Every row gives one point. Each copy is the shape, with its points in the same order, turned, moved and blurred by noise. Is it also mirrored, or only turned?

Shape (9 x 3):
[[ 32  50 -35]
 [ -6  -4  13]
 [-14 -14  -3]
 [ 13  33 -26]
 [-19 -37 -14]
 [ 20   5   8]
 [ 42 -10 -41]
 [-21 -12  28]
 [ 45 -46   7]]
Copy 1, 9 rows:
[[-30  25 -49]
 [ 14  -7   8]
 [ 10 -31  -7]
 [-16   9 -37]
 [  1 -50   7]
 [ -2  10   2]
 [-58  -8  -6]
 [ 38 -16  17]
 [-31 -12  47]]
Copy 1 is: mirrored
Copy 2, 9 rows:
[[-21  60   1]
 [ 23 -19   8]
 [  9 -19 -11]
 [-19  36   5]
 [ 10 -38 -34]
 [ 18  11   4]
 [  5  40 -38]
 [ 23 -38  18]
 [ 56  19 -32]]
Copy 2 is: only turned

Shape (8 x 4):
[[ 22  48  13 -11]
 [ 29  20  28  -9]
 [-33  11   5  36]
 [ 19  -1 -14 -16]
 [-15  24   0  48]
 [-20 -34 -25 -14]
 [  2  -4  -6 -39]
 [ -4 -20 -15 -17]]
Copy 1, 8 rows:
[[-60 -10  18   0]
 [-45 -19  36  17]
 [ 11  35   5  16]
 [-18 -30   9  -4]
 [ -9  34  -5  25]
 [ 36 -26   6 -15]
 [-15 -35  28 -27]
 [ 15 -29  11  -7]]
Copy 1 is: mirrored
Copy 2 (8 x 4):
[[ 21  -2  27 -47]
 [ 29 -23  17 -26]
 [-13  21  41  23]
 [  8   1 -20 -16]
 [  8  35  47  14]
 [-28   4 -29  15]
 [-16 -14 -21 -25]
 [-14  -3 -22   1]]
Copy 2 is: only turned
Copy 3 (8 x 4):
[[ 12  20  54   7]
 [  7  -3  52  21]
 [-45   0   9 -13]
 [ 22  -4   7  13]
 [-51  23  21   2]
 [  2 -31 -30  -4]
 [ 33 -26   8  -2]
 [ 12 -24 -13   7]]
Copy 3 is: only turned
Copy 4 (8 x 4):
[[ 12  57   8  -9]
 [ 31  30   6  -2]
 [-17  28  16  60]
 [ -6   6 -11  -9]
 [ -9  43  -2  60]
 [-38 -29   2  11]
 [-14  -2  16 -22]
 [-18 -13   0   1]]
Copy 4 is: only turned

Shape, 11 rows:
[[ 24  -5  16  12  12 -16   1  27]
 [ 12   7  14   0  18 -23 -13  23]
 [ -1   1  13 -12   2  18 -24  -5]
 [ -9  -5  -7  23 -17  14  -7   2]
 [ 14 -17 -27  16   9   4 -20  -9]
 [ 23 -12  -7  18  -6   4  12 -19]
 [  8  23   1   1   6 -18  -6   5]
 [  8  -4 -16 -11 -11   9   1  12]
 [ 15  15  10  -2  15  -4  -6  19]
 [-22 -38 -19   9 -17   2  29 -22]
 [-18 -25 -32  23   3  35  26 -25]]
Copy 1, 11 rows:
[[  2  -8  39  24  -3   8   9   9]
 [  3   1  45   4   3  13  -3   3]
 [-20  -1   6 -15   4  -9 -17  19]
 [-10   3 -15   9 -26  -2  -6   3]
 [ 15 -23 -12   4  -6  14 -19  12]
 [ 14 -10 -18  21   4  -6  10  14]
 [ 13  20  22  -2   1   8  -2   3]
 [  3  -5   2 -12 -18   5  13  22]
 [ -3   8  31   4   2  13   0  18]
 [ -3 -22 -41  -2  -8  -4  30 -21]
 [-14 -15 -60   9  -6  19  15   3]]
Copy 1 is: mirrored
Copy 2 (11 x 8):
[[-12  18   7   5   2 -38  17  28]
 [-17  37  -1  -7  -2 -30  17  15]
 [ -4  17  12 -18  10  12  10  -3]
 [ -5  -2 -14  17  18  10  13  -3]
 [ 13   2 -14  -9  36 -11  25   4]
 [ 17 -18   6   3  14 -21   4   1]
 [ -5  27 -18  -7  -5 -27  -4   0]
 [  1 -11 -16 -13   8  -2   9  22]
 [-16  29  -1 -11   7 -19   1  17]
 [ -2 -53 -15   7   0  -6  26 -17]
 [ -5 -51 -14   5  40   0  10 -19]]
Copy 2 is: mirrored
Copy 3:
[[ 13   8  10  29  11 -34  16   2]
 [ 17  19   7  13  25 -30  14 -11]
 [ 17  25  27 -12  -4   3  -2  -7]
 [  0  22   7  10  -7   1 -24  21]
 [ 32  -9   5  -2   5  -5 -24  17]
 [ 11 -12   4  15 -23 -16 -22   3]
 [ 13  23 -10   6  11 -21  -4 -18]
 [  7  12  -6 -11 -12 -11   5  15]
 [ 17  20   1  13  11 -14  16 -11]
 [-34 -19   8 -12 -14 -13 -36  23]
 [-20 -27   0   0 -17  27 -34  24]]
Copy 3 is: only turned
Copy 4, 11 rows:
[[  3   1   1  19  20   4 -22  40]
 [  3  10 -11   5  12  -6 -25  35]
 [  0   4  11 -20   3   3 -15  -9]
 [-16 -31  -3   3  12  16 -24 -10]
 [ 20 -19 -16 -11  23  35 -17   3]
 [ 16 -21   3  24  12  29  -8  -4]
 [  2   2 -19   9  -9   0 -23  16]
 [ -5 -25   2  -5  -4  17   0  17]
 [ -3  10  -2   4  -1   7 -22  28]
 [ -9 -42 -10  18  28  17  28 -23]
 [-21 -28  -8  13  25  54  17 -30]]
Copy 4 is: only turned

Shape, 14 rows:
[[-15  -3 -18 -33  14  -6  -3  19  16]
 [-22 -36 -10  -3  17  -8  19  16 -11]
 [  8  28  -4  32 -50  22  -7 -20  10]
 [ 27 -15 -20   7   1  27 -29 -52  -2]
 [-12  18  19  31 -17  42 -10 -17  11]
 [-33  17  -4  10  23 -10  12  -7 -17]
 [-16 -44   5 -27  13 -11  16  -1 -23]
 [ -4  14   9  48 -14  -1 -17 -18  38]
 [  0  -2  -9   9  22  -9  22  41  -2]
 [-28 -11 -13  13  -3   4 -10   4 -31]
 [-33 -21 -33  10  20  -2  21  23  -1]
 [-27  -9 -16  -1  -9 -21  10  -3  -1]
 [ 56  18   0  19 -20  16 -13 -44  16]
 [-16 -11  -4   7  14 -19 -16  31 -11]]
Copy 1, 14 rows:
[[-14 -15   3 -35 -20   8  -1  -1   4]
 [-14 -38   2  -9   7   4   6  18  35]
 [ 32  52   5  34  -2 -21  -3  -7  11]
 [ 44  -2  -5  35   3  31  -3 -40   6]
 [ 12  41  29  36  11  12 -10  10   3]
 [-24  -6  18  -8  37 -12  -7  -8  12]
 [  3 -60  22  -8  -2   1  -5   9  30]
 [-15  35  -5  51  -3  -5   2  -6  -6]
 [-16 -14  -4 -20  13  -6  34  26  11]
 [  8 -12  -3  -2  27  -4 -24  13  24]
 [-26 -14  -9 -21  15  11   8  15  43]
 [-15 -13   1  -4  -3 -19 -11  -5  31]
 [ 46  24   6  46  -9  -2  27 -38 -15]
 [-14 -24 -18  -9  12  -6  -8  25  -2]]
Copy 1 is: mirrored
Copy 2:
[[ -7  19 -24 -20  10 -16   0  30  -1]
 [-26 -25  -7  -6  -4 -14 -10  47   3]
 [ -2  14  17  27 -31  34  23 -28 -15]
 [ 19 -23 -34  28 -19   0   3 -38  18]
 [ -1 -10   1   4 -16  59  18 -16  -1]
 [-48 -11 -12   0  18  14 -10   9 -15]
 [-13 -43  -3 -16  10 -32  -5  30  -1]
 [-14  22  19  13 -21  45 -12 -22  26]
 [-18   8  -2  18  12   6 -12  55  -5]
 [-20 -23 -12  -3 -18   7 -18  12 -28]
 [-42  -6 -22  -2 -16   0 -12  50   0]
 [-36  -3   3  -9 -10 -14  -6  11  -6]
 [ 25   8   3  52  -5  14  18 -43  17]
 [-10   2  -1  -6   1   2 -39  33 -14]]
Copy 2 is: only turned
